Every row gives one point. Each copy is the shape, with its points in the same order, turned, moved and blurred by noise. Is it also mirrored, or only turned?

Shape (9 x 3):
[[  9  33  12]
 [  3  24  29]
 [ 29  -6  24]
 [ -6   8  -9]
 [ 28   5 -55]
 [ 20   2  29]
 [ 29   9  26]
 [ 32 -16  15]
 [-58 -11 -30]]
Copy 1, 9 rows:
[[ 30 -15  22]
 [ 15 -30  25]
 [-13  -9  42]
 [  5  -3  -3]
 [ 10  57   5]
 [ -3 -19  39]
 [  3 -14  45]
 [-18  -1  38]
 [-16  -3 -58]]
Copy 1 is: mirrored
Copy 2:
[[ 39   0  14]
 [ 30 -21  18]
 [  7   0  45]
 [ 13   4  -3]
 [  9  60  -9]
 [ 13 -10  44]
 [ 19  -7  42]
 [ -1   9  44]
 [-24 -14 -58]]
Copy 2 is: mirrored
Copy 3:
[[-23  -3  13]
 [ -3  -7  26]
 [ 16  27   9]
 [ -8  -8 -19]
 [-33  27 -54]
 [ 12  16  18]
 [  3  24  18]
 [ 17  33  -2]
 [ 11 -53 -54]]
Copy 3 is: only turned

Shape:
[[ 22  -3  15  -2 -12  16]
 [ 14  -1  28  13   5   2]
 [-60  -4 -10   0  14   2]
 [ 27  -9 -14   3   6  -2]
 [ 21  10 -10   2 -14  16]
 [-14   1   3   6   9   9]
 [ 20  10 -10   7  16  16]
 [ 16  11  -1   5 -10 -23]
 [ -7  -2  -5 -13   9   9]
 [ 22  15   4  -8  13 -18]]
Copy 1 (10 x 6):
[[-11  16  -2   6 -30  20]
 [ -1  15 -19 -10 -14  23]
 [-23 -10  29 -22  45   8]
 [  7 -12  -6  25 -13  13]
 [-13  14   3  30 -15  17]
 [-15   2   3  -4  11  20]
 [-15  -4 -15  25  -2  26]
 [  9  17 -12  17  -2  -8]
 [-21  -9   6   2   1   8]
 [ -5   1 -29  14  -5  -7]]
Copy 1 is: only turned
Copy 2:
[[-19 -12  25  -9 -18   0]
 [-34 -14   7   4  -2  -3]
 [ 18  -6 -43 -11  22  32]
 [  4  -6  14  19 -13 -15]
 [  1  -3  33  -1  -8   6]
 [ -3 -13  -6  -2   9  14]
 [  5 -20  23  10   8  -5]
 [-13  21  12  10   1  -8]
 [  8 -12  -5 -12   2   0]
 [-13   6  11   2  14 -25]]
Copy 2 is: only turned

Shape, 13 rows:
[[-10   8  20 -10 -18 -20 -35 -26   3]
 [ 18  27 -32 -14 -10 -16   3  17 -20]
 [ 24   9   1  15 -23 -20   0 -19 -11]
 [  6  -3 -26  -8 -11  42  18 -30  13]
 [  1 -13  23  -6 -42 -13 -21  -3  21]
 [-12  48  -4 -24   5  21  11  28 -31]
 [ -3   9  18 -16 -21 -18  -8   8 -53]
 [-24  -3 -16 -11  10   8  22  -8   7]
 [-20  11 -25  21 -13  30  23 -11  19]
 [ 26   8   7   6   6 -12 -24  16 -33]
 [ -8 -27  41  -1 -24  -8 -10 -16  13]
 [-18  29 -27 -31   0  10  -1  32 -35]
 [ -7  43 -24 -34   8  19  38  13   8]]
Copy 1 (13 x 9):
[[ -9  19  13 -13  15 -25 -33 -23   7]
 [ 23  22 -15   9  36   7 -12   7 -46]
 [-16  33   2  29  20 -12 -16  -8 -20]
 [ 14 -14 -23  37 -29 -19 -24  12 -21]
 [-15   0   3  10  36 -34 -27  -3  21]
 [ 60  25 -14  -9   9   9  15  12 -16]
 [ 17  35  29  -7  33 -25  15   0 -21]
 [  3  -3 -31  -9 -14 -16  -5  18 -20]
 [  4  -9 -49  25 -19 -10   3  -7  -8]
 [  2  20  29   5  29  21  -2   3 -21]
 [-28   3  14   2  11 -40 -12   8  26]
 [ 55   6 -12 -18  22   2  11   8 -37]
 [ 48  19 -51  -2  -3   2 -13  31 -20]]
Copy 1 is: mirrored
Copy 2:
[[  4 -43   8  35  14   0 -30  -4  11]
 [-23  26   6  10   4  -8 -37  -1 -22]
 [ -7  -3  19  27 -12  26 -22 -11 -12]
 [ 13  18   0  -2 -34   5  12  23  24]
 [  8 -21 -10  58   2   1  -3 -15  13]
 [  4  21   7 -16  40 -11 -11  25 -25]
 [  1  -8  40  24  28 -18 -15  -9 -32]
 [ 10  12   2 -18   0  -4  -3 -13  25]
 [ 35  30  -5  -4  -7  18  -9   7  23]
 [ -5 -18  -1  10   2  -4 -20 -14 -50]
 [ 19 -34   6  46   5   4  13 -28  15]
 [  3  23   6 -18  27 -38 -31  10 -19]
 [-17  43  -3 -25  27  -2  -1  23  12]]
Copy 2 is: mirrored
Copy 3, 13 rows:
[[ 24   6  -7   0 -20  21 -30   2  22]
 [ 22  26  24  -9  40   5  -8   3 -22]
 [  2  -3  24 -10  17  10 -35 -16   9]
 [-26  34   5  -6  19  14  24 -32  27]
 [ 28 -21  12 -11 -21  28  -3 -18  17]
 [ -1  48  15  24  13  29   3   8 -45]
 [  8  21  31 -19 -17  28 -37  10 -29]
 [ -6  33 -10   0  -3 -11  14 -28  -8]
 [-17  23 -16   9  25  16  14 -51  -2]
 [ -1  -3  14 -16  14  14 -24  29 -21]
 [  4 -17   6  -9 -44  16 -12 -20  17]
 [ 15  54   8  -6  14  24   8  12 -45]
 [  6  55  19  35  25   2  27 -16 -23]]
Copy 3 is: only turned
Copy 4 (13 x 9):
[[ 40  41 -10  10 -14 -11 -13  -2  -7]
 [-16   6  -7 -23 -13 -10  23  28 -27]
 [ 12  35   7 -22   2 -23  19 -10 -10]
 [-21   8   0 -34   1  23 -27 -33 -13]
 [ 36  44 -10 -17  -7   1  -7   2  31]
 [-26   5  19  14  -3  25   1  43 -30]
 [ -2  37  19  19 -32  -5  27  19  -3]
 [-20  -1 -22   5   8  18  -4 -14  -6]
 [ -4   5  -8 -24  30  42   0 -24 -17]
 [ 15   1  29  -1 -17 -25  20  19  -6]
 [ 30  41  -2   7  -1  -1 -12 -17  39]
 [-24  -3   2   6 -28  28  11  38 -24]
 [-48   2 -15  -9  16  23 -14  29 -26]]
Copy 4 is: only turned

Shape:
[[  0 -12  -1  -9 -11 -11  -3  -6   3  13  -5]
 [ -1 -17  -2 -10  -4 -12 -12   1  -4 -10 -10]
 [ -1  -9 -12   8   9  -2  -7  -7   8   6 -10]
 [ -5   2  34  -2 -10  -6  -8   8  19  -8  -9]
 [ -3   0 -15  -6  -8   2  -9  60   1 -10  -5]
 [ -2 -11 -12  24  -9  -6  -9  -8  -3 -16   3]
 [  1  -8  -9   1  -8  11   8  -5  -8 -12  -1]
 [ -3   6  -8 -11 -10  -5  -7  -3  -4  -2  -8]
 [  0   2  -8  31   1 -14 -13  -4  -7  29  -2]
 [  4  -1 -11 -10   9  -3 -13  29  -7  -3  -8]
 [  3  -1  10  -2  -2 -15   4  14  -6  -7  -7]
 [  8  -4  12  -1  -7  -2  10  -3  -1 -14  14]
 [ -2 -10 -13  -4  -7 -14   7  -1  -1 -15 -15]
 [ -1   3 -11  -9   2 -17  -1  11   0   2   5]
 [ 22  -2  -7  -7  -7   1  -8  -7  10   3 -11]]
Copy 1, 15 rows:
[[  0   4   3   2   0 -22  -4  -3 -13  10   2]
 [ -5   3   5   3  11 -22 -11 -19  -2   3 -10]
 [ 14   1  11   8  12  -6   1  -2   0   2   1]
 [-16 -14   4   7 -17 -11   1 -27  15  22   9]
 [-23 -12  12  -4  -4 -25  10 -19  13 -48   1]
 [  4  14  27   3   9   6 -17 -16  -2  -5  -3]
 [  4  10   7  12  -1   3   2 -17 -12  -6 -16]
 [ -6   3  -4   9  -3 -11 -12  -3  -2  -2 -11]
 [ -4   1  20  -1  18   8  -8  18 -10   2  21]
 [-12 -10  -3  -4  14 -17   3 -11   5 -24  -6]
 [-14   1  -6   3   4  -9  -4 -26  -3  -4   8]
 [  0   9  -3  -6 -10   5  -1 -30  -8   4  -5]
 [  4  11   3  17   5 -16 -14 -22  -5  -9  -5]
 [ -2   9  -7  -5   3 -14  -4  -6   1 -13   7]
 [ 13 -17   1   3  -2 -12 -10  -7 -12   1 -11]]
Copy 1 is: mirrored
Copy 2, 15 rows:
[[ -3  -7  -3  -3  -1  22  -3 -16  -9  -6  11]
 [ 12   2  -3  -7   8  15 -15  -9 -14   5   6]
 [  9   1  -6   5   5  15   4  -2  -2 -19  -2]
 [  6 -33   4   9  -3   4 -12 -14   6  18  -8]
 [ -4   2 -12  18  -2 -26 -25   1 -47   4 -11]
 [ 21  21  -7   2 -13   4  -4 -10   6  -4   3]
 [  7  10  -1   2  -7   9   7   9  -8   8   8]
 [ -1  -4   7 -10  -4   7  -9   1  -9  -4  12]
 [-14  13  -5   9 -11  16  -9 -14  13 -34 -10]
 [ -5   6  -3   0  10  -4 -17   4 -29  -4 -15]
 [ -8  -2  -8  -2   4   3 -16  -6  -3  12  -2]
 [ -3   3   0  -6  -5   2  11 -10   4  23   0]
 [  9   4 -16  -5   6   5  -8   1  -8   3  16]
 [-12   3  -3  -7   9  -5  -4  -9 -14  -8   3]
 [  6 -10 -10 -16  -9  18   5   1 -11  -5  -6]]
Copy 2 is: mirrored
